Each row is a point. Two turns around zero, p and q, are shown by what they do to some points. Write where each new point lands after one turn and then the other. Backwards means that the second turn is done in reverse. Each puzzle has new turns, and all numbers are rounded.

Turn p:
[17.6 29.4  8.6] -> [ 8.9 33.2 -7.9]
[-15.6  -3.0 -19.1] -> [ -9.3 -17.1 -15.5]
[ -8.7 -18.4  -6.1] -> [ -3.2 -20.5   4.6]
[ -0.3 -20.7  13.4] -> [ 0.1 -9.6 22.7]
[22.3 17.8  0.8] -> [17.6 21.3 -7.1]
[-15.2  -5.1   2.5] -> [-14.1  -7.3   3.3]
Turn q:
[-10.0  24.9 -19.3] -> [  9.4  17.2 -26.6]
[  0.1   2.3 -17.4] -> [  1.0  -4.1 -17.0]
[ -4.3 -15.6  16.9] -> [-13.3  -2.1  19.1]
[ 14.1 -11.6  19.8] -> [  2.8 -10.9  24.5]
Where do these land?
q, then p: [-11.1  12.9  -7.1] -> [  1.3   4.9 -17.7]
p, then q: [ -3.2 -12.7  -4.4] -> [-8.9 -8.2  6.7]
p, then q backwards: [19.4 24.3 -9.8] -> [ -5.7  29.9 -11.6]
p, then q: [ -5.1 -24.4  21.3] -> [-9.8  7.1 30.5]

Turn p:
[ -1.2   3.8   8.0  13.9 -17.1   6.3] -> [  0.9  -9.6   1.6  13.1 -18.2   2.8]
[ -6.0 -14.6 -12.6  16.7  18.8   3.8] -> [-6.1 10.3 -6.1 20.9 20.8  1.6]
[ 14.7  28.5   4.2  -0.3 -19.7   9.8] -> [ 13.7   4.8  -3.0  -7.1 -35.4   2.8]
[ -2.0   0.9  -3.8 -28.5  37.5 -10.4] -> [ -5.2  22.9   9.6 -28.4  30.0  -1.2]
[-15.4 -10.8   2.6  -4.1  46.6 -27.0] -> [-23.6  20.6  20.4  -5.4  39.9 -16.1]
[ 15.0  -8.2   1.5   7.2 -23.1  -5.9] -> [ 13.9 -19.1  -6.6   6.9 -10.0 -12.9]
[  9.2 -16.2   4.6  11.2 -11.5  13.5] -> [ 15.7 -14.3  -1.6  17.8  -0.2   6.4]
[ -5.0   8.1  12.4 -12.1 -18.6   9.8] -> [  1.2 -13.5   5.1 -11.4 -17.5  13.6]
[ -9.4   8.6 -16.9  -3.9 -12.8   0.2] -> [-10.5  -2.0 -19.4  -6.4  -9.4   3.1]
Turn q:
[ -7.6   7.1  -1.2   1.4  -3.2 -21.2] -> [-17.5  -2.4  -3.9   1.4  -1.3 -15.5]
[ 9.8  9.5 16.5 -9.7 64.0 11.3] -> [ 22.2  31.9   4.8 -44.4  35.0  -6.8]
[ 15.9  -7.6  10.9   2.0 -18.5   0.6] -> [ 15.6 -11.1   5.6  10.3 -15.3  -6.2]
[ -2.0 -17.5   2.3  10.4  -8.3  -7.1] -> [ -0.3 -17.8   7.3  11.7   5.1  -3.2]
[-14.8  27.3 -14.5  21.1  -0.4  -5.9] -> [-26.8  25.0  -0.9  17.0   3.2  -3.1]
[-22.4  -5.4   5.7  -8.9 -11.2  19.6] -> [ -9.1  -7.4  14.0  -7.5 -10.8  25.4]
[  5.9   3.1  -9.3 -10.4 -16.7  -0.1] -> [  0.2  -4.4 -13.6   5.2 -16.5   3.8]
[ 15.1 -16.6 -10.4  -5.8  -5.8   2.7] -> [ 15.7 -13.9 -13.2   6.4   0.5   5.5]
Where do these land?
p, then q: [ -3.9   8.9 -24.7  -9.3  -9.3   6.4] -> [ -7.5   2.2 -22.0   4.1  -3.3  18.6]
q, then p backwards: [ -2.4  13.7   5.9 -26.1 -13.3 -12.3] -> [ -4.3  22.9  -5.8  -6.9 -21.8 -11.9]
q, then p: [ 17.8  -8.1   9.7   0.5 -11.3 -14.4] -> [  6.7 -13.2  -2.9   5.4   4.9 -23.0]
q, then p: [-16.5   2.8  -4.7   9.3  -5.8  29.1] -> [  4.3   4.9  10.3  11.5 -15.5  27.4]
q, then p: [-25.7 -16.9  -2.8  10.1  -3.2  13.6] -> [-1.2 -1.6 17.0 14.9  8.8 25.6]
p, then q: [ 19.5  15.0   0.5   6.6   2.9 -29.1] -> [-13.5  -5.6 -11.0  -0.1 -11.6 -32.1]
q, then p: [ 11.3 -15.4  16.0   9.1  40.0   6.7] -> [ 20.6  25.3  24.4 -18.1  16.3  -9.5]

Turn p:
[13.9 -1.7 12.1 -2.8  0.4  8.5 12.6 17.0 15.4] -> [-7.3 11.9  7.2 -1.8 -7.7 -2.6 14.4 23.4  6.3]
[  7.8 -24.8 -21.6  15.3 -21.3  19.6 -19.5  -5.3   5.1] -> [ 21.1 -39.6   4.0  15.9   5.4  -2.0   7.9   9.0  13.6]
[  5.6  26.0   2.5 -15.5  24.8 -29.2   6.4   4.7  -1.7] -> [ -7.0  33.0 -18.4 -17.3   3.5   4.6   6.6 -10.8 -22.7]
[ 11.4  27.8  -9.6  -7.1 -26.5 -24.0  18.4 -20.9   0.0] -> [  5.4   6.3  -3.0 -14.2 -25.8  12.5  23.5 -37.9   3.1]
[  8.8  10.2 -11.5   1.2  14.3  15.1  18.9  -3.0 -25.1] -> [-18.0  -1.9   8.1   4.9   6.8  33.4   1.8  -3.0 -12.4]
[  4.3 -26.3  25.5 -15.8  18.1  -4.2 -26.0  -8.0   6.8] -> [ 19.8   0.4   8.0 -24.4  11.2 -21.2 -21.0  22.4 -13.0]
[ -1.8   8.0   2.9   5.6  -6.8  17.5  11.6 -14.2   9.5] -> [-0.7  0.9  9.1 -2.5 -4.2 14.3 -1.1 -1.6 23.9]
[-14.4 -12.5  22.0  -8.3 -16.1   6.7  -6.7  -1.0 -18.2] -> [  2.3  -5.1  21.9   7.6 -14.8 -13.0 -24.5  -1.8  -6.2]
[-16.6 -21.1 -17.6 -17.5  21.3 -15.3  20.2  29.2  14.5] -> [-30.7  -3.6 -39.5  -6.0  -8.9 -11.4  -2.0  24.9 -10.6]
[-15.4  -3.7   7.5  17.9  -0.2 -25.5  -2.3   4.2  -3.2] -> [-11.8   1.5  -4.2   0.5   9.2 -27.0  -2.3 -18.2  -0.8]
[ -1.5   1.9  -0.2   3.5   8.9  17.2 -15.7  10.2   9.4] -> [ 9.7  5.8 -3.1 13.0 12.5  1.3 -4.6 17.3  6.7]
[ -2.0  16.1 -11.9  23.4 -16.7  13.6 -18.1 -12.9 -12.4] -> [ 17.3  -9.5  10.0  24.2  12.8  11.1   1.4 -23.5  12.0]
Turn q:
[ -6.4 -23.9 -19.2 -22.7  -5.9  13.6  -5.7  -3.5 -19.0] -> [ 10.0 -27.5  -0.7 -27.9 -15.9   3.3 -10.2  -6.1  -8.8]
[  5.7  -5.8 -23.5 -15.0   9.9 -17.7  29.1  -3.4   9.1] -> [ -7.1 -14.7 -26.2  -8.2  -5.9  -0.1  30.9  13.6   0.6]
[-14.1   1.2 -10.2  19.5 -15.4  17.7 -13.3 -14.4  -9.5] -> [ 10.7   3.2   6.8   3.5  -1.3   8.2 -10.6 -26.5 -25.3]
[  0.5 -10.2  12.7   5.0   5.2 -17.5 -14.5  25.6 -24.6] -> [  4.5 -22.3  25.8  19.4  -4.9  -7.1 -11.2  12.0  13.8]
[ 26.2  -2.6  15.6  20.1  22.3   9.8   5.7 -18.2  15.7] -> [28.0 30.9 -4.0  1.0 12.0 -2.0 17.6 -1.0 18.0]
[ -3.4  20.2  -1.0 -20.4  11.3 -14.3  25.9 -11.5 -13.2] -> [-12.1 -13.0  -6.2 -11.4  26.8  -2.7  18.3  21.8 -11.4]
[-16.0  25.5   3.2   2.4   6.8  -5.7 -20.0  11.0  -2.2] -> [ -9.1   3.6   2.4  19.0   8.8 -15.3 -22.1   9.2 -13.5]
[ 21.8  21.4  12.9  -4.9  -4.8  -5.0 -18.6  -6.8  -3.8] -> [ -6.5  16.8  21.3  -5.6   8.8 -26.3   0.5   0.2   0.5]
[ -3.5 -24.2 -22.4  16.9  -5.0  -0.8  27.7  22.3   8.3] -> [  1.9 -10.9 -13.8  14.7 -30.5  30.8  17.8   3.6   3.0]
[  7.3   7.8  15.8   3.5 -17.4  27.2 -14.4   8.3  19.2] -> [ -7.2  34.6   9.6  -6.5  -9.9   6.6 -20.8  -8.7   5.6]
[-18.0  -9.3  16.2  -4.3  -7.0  -7.2  -1.9  -9.4  20.1] -> [-12.9  -0.5 -14.9   2.0  11.9   4.6 -10.2 -18.2  17.3]
Where do these land?
q, then p: [ -2.8 -10.9  -2.6 -23.5 -23.8  -3.4  13.0 -13.8 -19.9] -> [ -5.6 -12.3   4.0 -17.9 -18.3   1.6 -29.8  15.5  -6.1]
q, then p backwards: [ 13.0  17.0  22.1   1.4  -1.3  -9.8 -13.3  12.7  -8.6] -> [-2.3 -5.9 29.1 16.4 -0.4 13.3 -0.5 11.1 -1.9]
q, then p: [  0.8  -9.2   8.3  -9.2  -9.9   3.0  37.3   6.3 -28.5] -> [-17.0  -0.9  15.9   2.4 -12.8   4.8 -17.8  39.1   3.1]
p, then q: [ -8.6  18.9  -7.2  24.5   4.3 -17.6 -15.5   8.8   9.1] -> [ 10.0   4.9 -20.7  13.3  11.3 -12.7  24.9   3.8 -12.7]
q, then p: [  5.6 -14.1 -33.2  10.7  19.5  14.2 -21.9  -5.3   9.4] -> [ 18.3 -17.4   5.0   0.0  -9.4   6.5  34.7 -19.9 -15.1]
q, then p: [-13.5  -7.4  -2.6  14.3  19.9  10.8 -16.2 -15.0   5.0] -> [ 17.7  -8.4   0.3  -6.5  20.2  11.8  19.1  -5.8 -10.1]
p, then q: [  4.5  24.4  20.2  20.2 -15.8   1.4 -15.5  10.3  18.7] -> [-13.0  29.4  -4.2  17.6  15.8  -7.2  25.1   7.2   6.1]
q, then p backwards: [ 4.8 35.6  4.2  4.4  3.4  1.1 -1.7  0.3  8.7] -> [ 1.1  8.1 16.7  2.7 19.2 -4.7 -2.6 25.7 -3.4]
q, then p: [-22.2 -17.0 -26.2  -9.9  22.0  13.7 -16.5   6.0  12.4] -> [ 27.6 -31.3 -12.4  14.3  -0.9   0.6  18.5  -3.3 -15.8]
q, then p: [ 10.3 -22.2   9.4 -20.1   0.2 -12.1  25.8 -11.7  -0.4] -> [-12.1  -5.0 -15.8 -19.3 -17.6   6.6  -3.2  27.6  11.0]
q, then p: [  8.2 -14.8   7.6 -12.9 -18.5  -1.3  24.5   1.3  -5.9] -> [ -7.4  -0.2   1.8  -6.2 -20.7   5.3 -16.7  21.0  14.7]
